Each row is a point. To make a cloud, some directions were put in groups of two or more. Within a group, all points are equally far from the middle, so they leave a hole (a ring in 2 directions, a hollow ball in 3). The other directions are filled evenly. Then the cloud was stretched, turned, moved and blurred a little. How many holes are there, and how many directions does each take, smallest first?

Cloud (19 x 3):
[[-26 -25  54]
 [-27 -34  33]
 [-25  22 -38]
 [-25  14   8]
 [-27  26 -29]
 [ 66  26  -4]
 [ 26  32  46]
 [-20  -5  48]
 [ 39 -33   2]
 [  7  30  41]
 [  0   4  68]
 [  1  63  -3]
 [ 62  17  35]
 [-21 -40  17]
 [ 64  10  35]
 [ 17 -32 -11]
 [ 47  66  -1]
 [ 51   9 -33]
 [ 56  56   3]]
Holes: 1 (2)

Cloud:
[[ 38   9  -2 -26]
 [-36   4 -47   8]
 [-33  -3 -67 -26]
 [ 40  42 -56  -6]
 [-10  28  -1 -41]
 [ 42  44  30  23]
 [ 42  55  41  38]
 [ 18 -30  19 -31]
 [ 41  56  -2  18]
 [-32  40  -1  74]
 [ 21  72  -2  34]
 [-32  30   7 -37]
 [  8  -6  46  59]
 [  0  15 -53 -53]
 [-39 -17  -5  34]
 [ 17   4 -30 -64]
 [ -2 -16  55 -33]
 [-12  -6 -67  30]
 [-32  48  -5  45]
 [ 44  42   4   8]
 [-23  13 -60 -30]
 [-15  -3 -66  27]
 [ 23 -53 -15 -49]
 [-44  35  -4   2]
 [-10  65   4  30]
 [ -6  54 -33  43]
 [-26  -6  10  61]
 [-49  23 -13 -15]
 [-26  21 -31 -39]]
Holes: 1 (2)

Cloud (51 x 6):
[[ 62  34 -44   9   4  10]
 [-38   5  14 -46   2 -63]
 [-57 -13 -25 -37 -26  19]
 [  3 -16 -18  16 -43 -75]
 [ 16   5 -19 -81 -26  -9]
 [  8 -30 -40 -33  60  17]
 [-48 -28   7 -21 -52  29]
 [-30   4 -37  51 -55   9]
 [ 23 -51 -25  -1  27  43]
 [-44  -3 -70  10  21 -63]
 [-26  65   3 -23  -4 -53]
 [-36  -5  54   9   2  41]
 [ -7  32  12  62 -32 -17]
 [-11  29  -5   3 -78 -28]
 [-37  19 -29  26 -38 -71]
 [  6   6  51 -10  27 -19]
 [ 40 -24  36  -5  -9 -18]
 [ 31 -53   4 -40 -53 -18]
 [ 49 -26 -43  30 -41 -22]
 [ 18 -12  48   9  -8 -27]
 [-48 -37 -43  44 -19 -36]
 [-68   7   8 -44  12 -15]
 [  9  54  42  22 -21   4]
 [-60  13 -58 -10  -3   6]
 [ 38  -4   4 -61  23  33]
 [  1   5 -47 -34  33  51]
 [ 43   6 -26  34  19 -29]
 [-32 -51 -52 -42  29 -28]
 [-39  18  18 -42 -47 -23]
 [ 23  -6 -85  -5 -51 -25]
 [-57  34 -38  12  46  -1]
 [ -3  22 -15 -32  11 -84]
 [ 23  17  17  36   5 -39]
 [ -4  28  -4 -74 -13   6]
 [ -9  69 -21 -27 -25 -35]
 [  2  36   8  55   9 -29]
 [-39   9 -29  56 -49 -22]
 [-34  -7  31 -25 -65   5]
 [ -5 -10  -4 -60 -60   5]
 [ -3  67  40  -7   8  -7]
 [ -8  -4 -46  43 -56  28]
 [ 27 -42 -47  43   1   3]
 [-18 -13  21 -34  59  -9]
 [ 26 -42 -21 -14  28  51]
 [-24 -42 -75  14  -9 -52]
 [-34 -22  18 -34 -26 -61]
 [  2  43  17 -15  34 -56]
 [-25 -13 -39  42 -32 -64]
 [-33   6 -40  48 -56   3]
 [-18   6  66   5 -31  25]
 [ 36 -50  17 -30 -43  36]]
Holes: 3 (2, 2, 2)

Cloud (88 x 8):
[[ 33  50  29  59  37 -47 -38 -23]
 [-18 -25  12  55 -29 -34 -41  -3]
 [-47  15 -53  44  -4   2   6  23]
 [ 20  40 -38 -47 -31 -40 -40 -17]
 [  2  35  13  49  22  63 -26  12]
 [ 51  40 -28   8  28 -45   0  31]
 [ 44  56 -33 -28 -32  21  -5  25]
 [ 46  72 -17  15  19 -37  -2  19]
 [ 29 -47 -68  20  39  -2  -9 -25]
 [ 10   1  67   4 -42   9 -20   2]
 [-24 -25 -54 -40  34  28 -26 -28]
 [ 30  27 -48 -30  54  44 -47 -10]
 [ 13 -51 -18 -15  -9  40  35 -21]
 [ 60 -16 -57  50  -8 -26 -17  29]
 [ -9  13 -19  25 -52  54   7 -27]
 [ 36 -27 -21   4 -58 -53 -18 -23]
 [ 21  26  22  64 -27  47 -15  32]
 [ 52  52 -47   2  16  -5  14   8]
 [-14  49  19  58 -39 -47  -1   0]
 [-18   9   2 -17 -29 -33  39  27]
 [-49 -21 -54  25  -2 -29 -21  30]
 [ 51  16 -11  16 -48  49  12 -38]
 [-17 -44 -81  34 -14   1   4  20]
 [ 43 -26 -29 -46  -2 -17 -55 -12]
 [  9 -23 -49  62  -3  34 -29 -47]
 [ 46   9 -40 -44  11  14  19  -9]
 [ 61  -7   3 -28 -36  -4 -39  32]
 [-42  19 -27 -10 -39  44 -10  -1]
 [  0 -40  21  37  25  25  19 -30]
 [ -2  -1   7  95  -7  -9  21  -8]
 [ 28  -9  59   5  -2 -35  22   1]
 [-20  32 -28  16 -58  28  15 -10]
 [ 39   5  -4  60  24  40 -68   4]
 [-13   7  29 -43 -17 -26   0  34]
 [-28  25   2 -52 -19  15   5 -25]
 [ 11  -7  41  39 -52   3  44   2]
 [ 38  13 -71   5  45 -39 -21 -10]
 [-49   2 -39  24  30  40  -6  33]
 [ 41 -47 -47  10 -10  59  14  -7]
 [ 11 -38   3 -14 -76  20  -3 -17]
 [-30  36  30 -27 -23  26  -7 -19]
 [ 13 -10  31  65  10  -5  37 -22]
 [ 11 -21 -25  14 -34  37 -59 -45]
 [  5  25 -63  -8 -19  59   2  -8]
 [-41  26 -32  39  29  -9 -50  39]
 [ 38  31 -61  26  29 -45 -31  33]
 [  8  72  15  13 -21 -38 -50  29]
 [ 51  76  16  14 -45  -1 -24  16]
 [ 10 -33  -5  30 -24 -62  27 -26]
 [ 80   4  36  14  24  19   0 -12]
 [-25 -48  -3  26 -43  -5 -25  23]
 [  3  16 -59  23 -12  62 -39 -31]
 [-27 -43   2 -44  13  24  -8  -4]
 [-43   0 -13 -11  25 -12 -57  33]
 [ 22 -50 -37 -35   5  11 -49 -28]
 [ -3 -33  18   4 -10  16 -43  48]
 [-18 -34 -22   9  49  -9  29  -9]
 [ 29  35 -33  13  27 -22 -40 -74]
 [ 36  43 -49  67  24  15 -66  -4]
 [ 60  42 -24  33  20  37  -6 -41]
 [ -3 -47  22  11  -3  49  25  -8]
 [ 13  32  70   7   2 -23 -34 -31]
 [ 66  10  15  -7 -47  40 -43  -9]
 [ 38  11 -59 -24 -14  50   6  32]
 [ 13  73   6  48  17 -51  -7  16]
 [-15 -37 -15  52 -20   8   9  58]
 [  1   2 -22   5   5  40 -43 -71]
 [  1 -46 -28  26 -28  54 -29 -33]
 [  7  31  34  68  -3 -37  25 -26]
 [-45  24 -51  41  -5 -45 -23 -11]
 [ 66   2  27  13   5 -51 -46   0]
 [ 23 -22   2   8  73  -5 -38  18]
 [-43  21 -20  -2 -13 -64 -25   9]
 [ 14 -32  -4  -2 -62 -54   7 -20]
 [-25 -14  28  15 -20  24 -45 -35]
 [  5   7 -37 -35  -1  -2  39 -23]
 [ 31  60 -43   5 -38 -49 -25 -22]
 [ 20   4  12  89  44  -1 -30  -5]
 [ -2  51  31 -29  38  14 -48  -2]
 [ 25 -23 -73   0  -8  39  28  14]
 [-18 -43 -68   5  46   4  -5 -22]
 [-19 -19  23 -37 -10 -44 -14  11]
 [-16  40  -7  19  -3 -60  -7  45]
 [ 37 -11 -26 -27   0  47 -46  54]
 [  7  11  34  67 -54 -31  16  11]
 [ 78  11  13  17 -26  58  -2  -1]
 [  3   8  33  16 -65 -48  -1 -43]
 [-13  34 -19  56 -31 -13  30 -27]]
Holes: 3 (2, 2, 4)
